Each row is a point. The points of each table are mixes of a few directions, plus a little noise. Count the directions of each table, and those that both share. Where both have some left over, give the other angles between the two spaces (their principal angles), to ten degrees, smallest first.

First (5 x 2):
[[ -8  60]
 [ -1   6]
 [  3 -26]
 [ -1   9]
 [  7 -49]]
Second, 5 rows:
[[ -3  22]
 [ -6  42]
 [ -4  23]
 [  5 -37]
 [  7 -51]]
Directions: first 1, second 1, shared 1

First, 7 rows:
[[  9  47  -4  34]
 [ -7 -37   3 -27]
 [ -1  -1   0  -1]
 [  2  10   0   8]
 [  2  13  -2  11]
 [  2  13  -1  10]
 [ -9 -45   4 -34]]
Second, 7 rows:
[[ 12 -18  -9  18]
 [  4  -8  -3   5]
 [-14  60  12  -6]
 [-20 -18  13 -47]
 [  0  13   1   5]
 [ 14 -19 -11  22]
 [  4  -9  -3   4]]
Directions: first 1, second 2, shared 1

First:
[[  5 -11  40  35 -17  28 -14 -32]
 [  9  10  33  -1 -13  24 -23  12]
 [-17  14  21   9 -25 -43  14  -9]
 [-10   0  17  20 -16 -18   9 -21]
 [  8  19 -11 -39   9   6 -13  47]
 [  7   9   9 -14  -1  15 -15  21]
 [-15 -31 -43  30  17 -30  40 -50]
 [ -1  -5 -20  -5  11  -6   8   1]
 [  2 -19 -53  -8  33   1  16  -3]
 [ 12  13   7 -25   3  22 -21  35]]
Second:
[[ 21   0 -17 -30  24  45 -24  37]
 [  7   0  -6 -10   8  15  -8  13]
 [ -4   0   3   6  -5  -9   5  -7]
 [-12   0   9  16 -13 -24  13 -20]
 [-14   0  11  20 -16 -30  16 -24]
 [  9   0  -7 -13  11  20 -10  16]
 [-23   0  18  32 -27 -48  26 -40]
 [  6   0  -5  -9   7  13  -7  11]
 [ 28   0 -22 -40  33  60 -32  49]
 [-20   0  16  28 -23 -42  23 -34]]
Directions: first 3, second 1, shared 1

First (8 x 9):
[[ -4   4  -9  -4   2   1   1  -1   2]
 [ -2   2  -4  -1   1   0   0   0   0]
 [-21  22 -47 -19  10   4   7  -4   9]
 [  0   0   0  -1   0   0   0   0   0]
 [ 27 -26  60  24 -12  -5  -9   5 -11]
 [ -5   5 -11  -4   3   1   1  -1   2]
 [ 16 -16  37  15  -8  -3  -5   3  -7]
 [-10  10 -24  -9   5   2   4  -2   4]]
Second:
[[-28  -6   8   8  -8  -5  -9  17 -13]
 [ 10   2  -3  -3   3   2   3  -6   5]
 [ -8  -2   2   2  -2  -2  -3   5  -3]
 [-30  -6   9   8  -8  -6 -10  18 -13]
 [-25  -5   7   7  -7  -5  -8  15 -12]
 [ 47   9 -14 -14  13   9  16 -29  22]
 [ 33   7 -10 -10   9   7  11 -21  15]]
Directions: first 1, second 1, shared 0; angles 80

First:
[[ -4  12 -25   6  19 -15  17 -10  -2  25   0  15]
 [ -4   0  -4   3  17  -3 -10  -2   8   6  -7  -1]
 [ -8 -20  43 -12  -7  30 -34  22  21 -43 -17 -30]
 [  2  10 -29  10  18 -15   3 -19  -3  21   6  11]
 [ 18 -10  20  -5 -43  23 -17  -3 -11 -42  20 -19]
 [ -2 -11  21  -2   5   5 -27  12  12  -8 -11 -12]
 [ 26   3   1   6 -36 -22  10   0 -30  26  24  20]
 [-12   9 -12  -4   7  -2  34   2  -1   7  -5  10]
 [ -3   0  -3   2  12  -3  -6  -1   5   6  -5   0]
 [-13   8 -12  -4  10   1  29   0   2   2  -5   6]]
Second (9 x 12):
[[  8   4  -7  -3  -5  -1  12  -7  12 -13  -1 -12]
 [ 13  13   8  -3 -12  14  22   8  14 -16  16   1]
 [ 15 -19 -31  10  -9 -11 -40  -9  -6   9  -2  24]
 [  8 -13 -23   6  -3 -10 -28  -9  -5   5  -4  13]
 [ -8 -13  -8  15  27  -5 -33  -1 -24   8 -11  22]
 [-58   8  60 -20  14  -2  30  14 -18  39 -13 -36]
 [  4   5  -5  -1   7  -1  11  -6   6 -15  -5 -12]
 [  6  13  13  -9 -17  10  28   7  16  -9  13 -11]
 [ 12   3  -6   5  -2   7  -1   3   4 -10   8  11]]
Directions: first 4, second 4, shared 0; angles 40, 40, 50, 90

First (9 x 18):
[[  9  -2  -7  -5   3   5   0  -2  -4   2   2  -1   0  -9  -4   1  -3   4]
 [ 11  -4  11  -9   5   1  -1  -3   0   0   3  -5   7 -14  -2   2  -8   4]
 [ 12  -2 -29  -6   2  11   1   0 -11   3   0   1  -6  -9  -9   1  -3   5]
 [  2   7   6  13   7  -2  -6  -3  14  12  15   8  -9  -1  10  -5  17   6]
 [-20  -9   6   2 -17   8   7  -7  -3 -12  -9  -9   3  -6 -16   2 -23   0]
 [ -7  -8  14  -9  -8   1   5  -2  -5 -11 -10 -11  12  -5  -8   4 -19  -3]
 [ 22  25 -41  19  26  -8 -14  12  11  30  22  30 -28  24  30 -10  60   2]
 [-18 -10  13   2 -16   6   6  -9  -1 -11  -7 -10   4  -9 -14   1 -23   1]
 [-13   4  29  -7  -4 -23   2  13   0 -14 -16  -3  19  29  14   4   3 -19]]
Second (8 x 18):
[[-35   0 -13   2 -23   0  11  15 -19 -25 -31  -5   7  26  -8  -3 -15 -22]
 [ 18   3  27 -20  14 -20  -4  11  -1  -3  -5  -3  21  10  16   6   6 -10]
 [ -2   1  -7  10   2  14  -1  -1   2   6   9   4  -7 -19  -2 -11   0   4]
 [ 20  -8 -19  -2   3   8  -1 -21   5  14  15  -1 -17 -11 -14  12  -1  24]
 [  0  16   0   9  12  -6  -7  19   3   6   2  13   1  10  23 -14  25 -13]
 [ 24  -6   7 -32   9  -6   2   9 -17  -9 -13 -10  23  -6  -1   9 -14  -7]
 [-16  -5  11  11 -12  -1   2 -15  12  -1   4  -4  -7   6  -8   5  -5   8]
 [ -8  -1  -5  22  -3  13  -3 -17  15  13  19   5 -20 -15  -6  -6   4  16]]
Directions: first 4, second 5, shared 4

First:
[[ -2   3  -1  -3   1  -1   2   0   5  -2  -2   7  -6  -1  -1   1   0  -7
   -4  -5  -1  -5  -9   7]
 [ -3   4  -1  -3   1  -1   3   0   6  -2  -2   9  -7  -1  -1   1   0  -9
   -5  -6  -1  -6 -11   8]
 [  1  -2   0   2   0   1  -1   0  -3   1   1  -5   4   1   1   0   0   5
    3   3   0   3   6  -4]
 [ -1   1   0  -1   0   0   1   0   2  -1  -1   3  -3   0  -1   0   0  -3
   -2  -2   0  -2  -4   3]
 [ -4   6  -1  -5   1  -2   4  -1   9  -3  -3  14 -11  -1  -2   1   0 -13
   -8 -10  -2  -9 -16  13]
 [ -3   4  -1  -3   1  -1   3   0   6  -2  -2   9  -7  -1  -1   1   0  -9
   -5  -6  -1  -6 -10   8]
 [ 15 -21   4  18  -5   6 -15   3 -32  12  12 -50  40   6   8  -5   0  49
   28  36   5  34  60 -47]
 [ -4   5  -1  -5   1  -2   4  -1   8  -3  -3  13 -10  -1  -2   1   0 -13
   -7  -9  -1  -8 -15  12]]
Second (9 x 24):
[[-12 -20  -2  -5   7   1   6  14  -5  -5   6  -9   8   8  20 -12  -5   4
   20  12   4  11  33 -12]
 [  2  -9   6  -4   6  -9   5   4  -4   3   6   5  -6  15   0  -4   1  -3
   -1   3   1   2  -2  13]
 [ -9  -4  -3  -2   3   3   2   5   1  -2   0  -2   2   1   9  -4  -3   1
    7   4   3  -1  12  -8]
 [-15 -17  -6  -8   4   5   7  12   2 -13   3  -4   6  -4  21 -13  -7  -7
   19   3   0  11  26  -7]
 [ -9  29  -3   5   1   4  -4 -10  12  12 -12   8 -12   0 -11  18   4   6
  -20  -3  11 -35 -22 -10]
 [ 28   0   8  15 -10  -2 -14 -10 -18  11   6 -21  17  -1 -16   6   6  23
   -1  10  -5  18   3  -8]
 [-19  -1  -7  -5   5   5   5   7   7  -5  -3   2  -2   0  13  -3  -4  -3
    7   3   6  -9  13 -11]
 [ 15  13   2   6  -8  -1  -6 -11   2   2  -3   4  -2 -11 -16   8   4  -3
  -13 -10  -7   0 -24  11]
 [ 19   9   5   0  -8  -7  -1 -11   5  -3  -1  16 -10 -10 -19   5   4 -19
  -17 -21 -14   3 -39  32]]
Directions: first 1, second 4, shared 1

First, 8 rows:
[[ -4  -8  -7   6  -2   1  22  17   5  -6  -2   3   1   0 -21 -16  -7 -11
   -7  -7 -12  14   1  13   0  17  -7  -6  -5  -7  10   0]
 [ 11   7  12  -2  -3  -5 -17  -7  -6  -1   3  -2  -5  -3  15  12  -2  17
   14   8  15 -11   0  -5  -5 -19   8  -3   4   4  -9   6]
 [-10 -15   1   4 -13   3  21  18   8   1  -7   2  -4   4 -18 -27  -6 -13
    3 -11 -15  19  -9  12  -5  16  -4 -11   0  -6   6  -5]
 [ -7   3 -17  -1  14   4   6  -6   3   1   1   1   9   1  -6   5   8 -13
  -21  -3  -9  -1   6  -3  11  12  -7  13  -5   0   7  -4]
 [  9   5  31 -11 -17  -3 -43 -25  -9  14  -1  -8 -12   3  42  16   6  29
   36  12  26 -20 -12 -22 -12 -40  21  -4  16  13 -24   0]
 [ 31  24  13   0  10 -13 -33 -12 -16 -12  13  -2  -4 -11  26  37  -5  37
   13  22  34 -29  15  -7  -4 -36  12   0   2   5 -13  19]
 [-30 -12 -20  -7   6  14  16  -9  12  17  -9   0  12  10 -10 -15  17 -34
  -24 -16 -28  13  -8  -8  13  28 -11  16  -2   2   9 -20]
 [  1  -4 -13  10   5  -2  28  24   4 -14   1   6   3  -4 -29 -13 -10 -11
  -15  -6 -12  14   8  20   2  21 -11  -5 -10 -11  15   5]]
Second:
[[  3  -2   0  -8  -5   8 -13  -4  -5  -1   8   4   8   9  22  10   0   2
    4  16   6 -10 -10  -2  -8  -7   2   4   4  10   8   5]
 [-12  -7   4 -18  -1   7  -2  -8   3  -3  -3   5  16  16  19   2   8 -11
    1  12  -2   0   2 -18   5   2 -10  19  19   2  13 -11]
 [  8  15  -3  -4   3  -3 -20   5  -6   3  15  -4  -1  -1   7   1 -13  11
    9  -9   9  -8  -7  16  -5  -9  13 -14 -10   7  -5  14]
 [ 27  -7 -27  44  -5   4  19  24 -10   0  11   3 -23 -26 -40   2 -14   8
  -21  -3 -10  -3 -21  48 -22  12  13 -32 -49   1  -1  29]
 [  5 -12  -2  10  -6   6   8  -1  -2  -2  -3   5  -4  -3  -3   6   5  -1
   -7  13  -3  -2  -6   1  -7   2  -2   1  -5   1   4   2]
 [-17 -15  40  11  -4 -20  28 -28  17   2 -54  -8 -22 -16 -18  -4  34   3
    7  -3  -1  19  38 -60  25  -7 -18  24  36 -26 -32 -43]
 [ -7   8 -13 -14   8   4  -3  10   1  -2  13   1  15  11   2  -8 -10 -11
   -3  -9  -5   3  -2  13   3  10  -2   0  -2   3  14   4]
 [ -8  19   1 -21  10  -6 -17   2   2   2  10  -6  11   9  11  -8 -10  -1
   11 -17   5   1   6   1   9  -3   3  -1   7   2  -1   0]]
Directions: first 3, second 4, shared 1; angles 50, 80

First (8 x 32):
[[  0 -22  -2 -20  10 -13  14  -1  13 -11  -8 -17   6   9   3  15 -14  20
   10  -1   0  21   8   3  -5  13  10   5 -10  -3  -6  -4]
 [  7 -36   2 -36  18 -27  29  -9  25  -5  -4 -24   7  25   1  31 -31  47
   27  13   3  31  16  15 -17  19  13  10 -20 -21   3  -7]
 [ -2  54   3  47 -25  33 -38   5 -33  20  15  40 -14 -27  -4 -40  37 -55
  -27  -4   0 -48 -20 -12  15 -31 -24 -14  25  15   9  10]
 [ 11  45  12  30 -20  12 -23 -10 -21  39  28  36 -16  -5  -9 -23  16 -21
   -1  23   7 -47 -10   8  -8 -31 -28  -9  15 -16  29  10]
 [ 15  -5  10 -16   5 -20  13 -17  11  23  15   0  -4  22  -6  15 -21  34
   28  30   7  -2   9  21 -24  -2  -6   5 -10 -34  24   0]
 [  4   1   3  -3   1  -5   2  -5   2   8   5   2  -1   5  -2   3  -4   7
    6   8   2  -3   2   6  -7  -2  -2   1  -1  -9   7   0]
 [-17  -3 -13  11  -1  18  -9  19  -7 -31 -21  -7   6 -22   7 -11  17 -31
  -28 -36  -9  10  -9 -23  26   8  11  -3   7  38 -30  -2]
 [-17 -32 -16 -15  13   2  11  17  11 -43 -30 -28  14  -8  10   9  -2  -3
  -14 -35 -10  38   3 -19  19  24  24   4  -6  32 -36  -8]]
Second (8 x 32):
[[-14 -37 -15 -20  16  -4  16  14  15 -41 -29 -32  15  -3  10  15  -8   7
   -8 -31  -9  41   6 -14  15  28  25   6 -10  26 -33  -8]
 [  6  16   6   9  -7   1  -7  -6  -7  18  13  14  -6   2  -4  -6   3  -3
    4  13   3 -17  -2   6  -6 -12 -11  -3   4 -11  14   4]
 [ -4  -9  -4  -5   3  -2   3   3   3  -9  -7  -8   3   0   3   4  -1   1
   -2  -7  -2  10   1  -3   4   6   6   1  -2   6  -7  -2]
 [ 21  54  21  30 -23   6 -23 -20 -21  60  42  46 -21   4 -15 -21  11 -10
   12  44  12 -60  -8  21 -21 -40 -36  -9  14 -37  48  12]
 [-13 -35 -14 -19  15  -3  15  14  14 -39 -28 -30  14  -3   9  14  -7   6
   -8 -29  -8  38   5 -13  13  25  24   6  -9  25 -32  -8]
 [-12 -30 -12 -16  13  -3  12  11  12 -34 -23 -26  12  -2   8  12  -6   5
   -7 -24  -7  33   4 -11  12  22  20   5  -8  21 -27  -7]
 [ 20  51  20  28 -22   6 -22 -19 -20  57  40  44 -20   4 -14 -20  10  -9
   11  42  11 -57  -8  19 -20 -38 -35  -8  13 -36  46  11]
 [ -3  -9  -4  -5   4  -1   4   3   4 -11  -8  -8   4  -1   3   4  -2   1
   -2  -8  -2  11   2  -4   4   7   7   2  -2   7  -9  -2]]
Directions: first 2, second 1, shared 1
